Each row is a point. Any point is a mix of the corners, with weights that add up to 1. It lies inside the corners' shape when no weight is negative. Is each point inside? If not, which corners have a negative weight?

Corners:
(1): -8 -6 59
(2): -1 38 -42
(3): -21 -17 25
(4): 35 -56 12
Points:
1 26 -31 -> inside
-12 -19 21 -> inside
-5 -19 29 -> inside
-6 -24 43 -> outside (2)
22 -31 4 -> inside
-18 18 2 -> outside (4)
-6 -4 47 -> inside

Corners:
(1): -4 35 -13 -30 19 40 -24 -22 -5 -5 38
(2): -12 -34 15 -12 -30 -15 31 17 -60 22 -4
(3): -3 -35 -38 -24 -12 11 -36 -39 7 -15 39
(4): -36 -11 14 28 -32 37 -12 34 -16 0 -11
(5): 35 -16 4 2 15 55 25 -50 -51 -48 41
(6): -3 20 -26 -9 -8 -35 24 4 11 20 -8
(7): 23 -21 -43 2 37 56 -23 -21 -6 14 39
(8): 15 -24 25 6 -31 -4 15 -18 -27 18 38
(9): 1 34 13 -29 4 35 12 3 21 29 -26
(10): 35 1 -19 -24 -8 -15 -21 -10 -6 32 -11
(11): -27 3 20 13 22 19 -19 -5 -4 -7 -2
(12): -33 -11 -8 35 -24 24 -7 -12 -12 29 -21
Points:
2 -1 -8 -16 -15 13 -1 -15 -11 7 11 -> outside (7, 11)
5 7 -10 -11 6 26 -10 -24 6 8 14 -> outside (2, 4)
-9 11 3 -4 -15 6 -7 -10 11 16 3 -> outside (2, 5, 7)
-5 -4 1 4 -11 14 2 3 -19 17 -4 -> outside (3)
-8 6 5 -5 -8 13 3 -4 -5 8 -3 -> outside (7)

Corners:
(1): -21 31 -11 -22 0 -59 -58 37 -36 -11 -21 17 -29 -42 -8 -48 -7 -10 -5 -42
(2): 25 -23 -20 -21 -3 -10 13 2 -3 -34 1 -14 -16 21 13 28 -24 33 -18 16
(3): -34 14 -8 15 -32 10 -3 -10 33 -11 1 -36 28 1 -28 4 6 2 10 -8
(4): 3 11 6 8 1 31 10 21 22 -17 31 -12 3 -8 -15 24 19 -47 5 -3
(5): 26 -4 -7 8 0 6 12 -9 -18 -8 20 24 12 9 -24 -1 -2 -4 13 10
(6): 16 -21 -26 -22 14 -28 11 27 -14 -37 18 9 26 39 25 27 4 30 17 18
(7): -16 19 7 5 -2 1 -15 -48 15 -20 -2 -14 7 -6 1 15 23 -15 -8 4
(8): -15 -23 -5 -24 -7 -60 -7 31 -18 -12 -24 53 -38 18 26 -11 -14 9 -10 12
(9): 7 15 54 -34 -17 5 -7 1 -11 17 -37 3 -2 -32 -17 -2 31 -16 20 -31
(10): 29 10 -2 23 12 -5 -10 -3 6 7 14 -7 -7 9 5 30 21 12 10 -9
(11): -5 -4 5 0 -36 -16 -1 -19 -1 -9 22 -28 -5 16 -2 1 4 -11 -10 10
(12): -2 16 7 -4 -12 -14 -5 -4 17 17 15 3 37 -33 -11 16 5 -18 -22 10
(13): 23 46 20 30 -13 -6 -1 -11 27 -20 7 -10 27 -21 23 -11 -6 -22 5 -7
(14): 8 -13 6 8 9 6 38 -15 27 3 17 -36 14 -3 -21 -14 35 7 -12 4
(15): 1 -22 3 -11 2 3 8 -6 6 -6 8 -10 -12 -34 6 30 15 33 51 35
(16): -13 15 -27 8 -17 12 7 7 -28 15 -2 1 -9 -7 21 2 23 -1 4 13
(17): -36 -6 20 -15 5 -43 -22 37 -50 -14 -22 36 -22 14 36 -15 -24 42 -20 -23
(18): 0 -6 10 14 -22 31 -36 -6 36 15 2 -24 33 -14 3 -38 17 -42 -24 -28
(19): 19 22 -6 0 -17 6 3 -19 31 1 53 10 10 -21 2 -3 28 -2 0 -34
(20): -35 29 -7 -43 20 -48 -15 12 -40 6 -12 36 -25 11 38 -27 -46 21 1 -5
(21): -9 -51 -11 -15 -1 -47 19 -6 -38 -14 -8 7 -17 14 35 29 -21 20 19 -9
Points:
-1 4 -3 -3 -3 -11 -3 1 0 -7 8 0 2 -3 6 -1 0 -1 -2 -1 -> outside (9)
16 -29 14 -3 -9 0 9 -21 9 -9 17 -7 11 24 6 20 18 -11 -20 -4 -> outside (1, 3, 13, 15, 16, 20)
-12 2 -6 -4 -12 -11 -5 -2 -6 -19 6 6 -2 11 20 3 -13 4 4 5 -> outside (1, 9, 10, 12, 14)
-2 3 -8 2 -6 -8 0 1 3 -6 16 0 6 -2 6 4 4 -2 -4 1 -> outside (9)
-9 -4 -5 -5 -2 -22 -3 2 -12 -10 9 12 -2 -2 17 -4 -4 -4 1 -2 -> outside (2, 3, 9, 10)

Corners:
(1): 12 -7 3 5 4 -29 -3 22 5 -4 3 21 -3 -6 32 -6 2 -6 -2 15
(2): -16 25 -16 16 -1 -3 5 -31 6 -33 7 3 19 8 -28 -12 25 -39 45 -7
(3): -6 -39 -12 -1 -14 29 -5 -7 20 9 9 15 -4 7 47 37 -33 13 -29 -10
(4): -14 -10 27 3 -47 10 -8 -22 8 4 -36 -11 -1 5 -10 10 -18 27 1 -45
(5): 10 33 -3 36 29 -13 9 -4 -26 5 8 4 8 8 28 10 -6 -31 21 47
(6): -4 -5 26 -13 -12 23 7 2 -7 -28 -6 -10 -10 16 -3 -2 4 20 10 -21
(7): 16 0 -4 47 35 -8 7 16 -14 4 3 -10 -2 16 15 -7 15 -22 0 25
(8): -7 42 -23 0 22 -11 7 -4 -7 -23 -23 33 14 21 -38 -37 7 8 10 11
(9): 11 14 -38 12 60 -6 22 6 -24 -9 11 -20 -11 -29 11 -5 27 -23 13 14
(10): 7 -29 10 8 -28 17 16 -6 -29 -31 -1 -6 -9 -3 -16 32 -6 26 7 -16
(11): 8 23 -36 21 41 -15 27 46 -10 7 40 -22 27 5 4 -5 0 0 13 36
(12): 0 29 -1 -8 -27 17 15 -27 -2 -22 6 -11 34 4 -25 -28 46 0 -5 -1
(13): 34 12 -32 0 25 -15 -1 3 -21 21 40 2 14 6 25 -27 1 10 -10 35
(14): 2 -4 -14 7 -36 12 11 -21 -2 -29 -26 -11 8 6 -17 -10 -13 12 2 -3
(15): -33 4 16 -16 16 2 15 -17 -6 -22 -13 -5 11 -6 -32 -29 13 4 19 14
(16): 4 11 -22 1 5 -16 41 -36 -3 -11 -4 -9 28 13 -10 -19 37 -22 33 28
(17): -3 16 -34 8 26 -13 5 12 -11 12 19 -13 -22 -13 27 -25 22 -1 4 41
(18): 23 11 -15 -11 9 -37 -4 9 -38 24 28 -1 -6 13 16 -15 -9 -7 -10 27
(19): -5 -8 20 -6 -20 15 35 -41 0 -30 -4 0 -14 -5 -33 -25 11 19 -3 -48
(20): 3 -20 16 10 -18 -6 -13 -16 16 -21 14 -12 -14 20 17 29 -16 36 -25 -8
(21): 21 0 28 6 -27 10 -15 -18 51 -9 -1 22 -7 -2 -4 40 -13 18 -14 -11
Points:
-1 6 -7 5 0 0 12 -9 -10 -13 3 -6 7 5 -5 -11 12 0 8 5 -> outside (21)
0 8 2 7 -4 2 10 -13 -7 -11 -1 -2 5 4 -4 -5 5 1 6 1 -> inside
1 7 -6 2 2 -2 11 -7 -9 -9 3 -2 5 2 -5 -11 7 -1 8 6 -> outside (20)
-2 2 7 3 -22 8 4 -33 15 -25 -8 6 3 7 -10 3 2 6 5 -22 -> outside (7, 10, 11, 15, 17, 18)
5 8 -13 6 13 -4 13 -1 -11 -9 9 -1 5 1 0 -9 10 -5 8 16 -> outside (4, 20)
-3 7 -2 4 6 -2 11 -9 -7 -11 0 -4 7 3 -6 -11 10 -2 9 11 -> inside
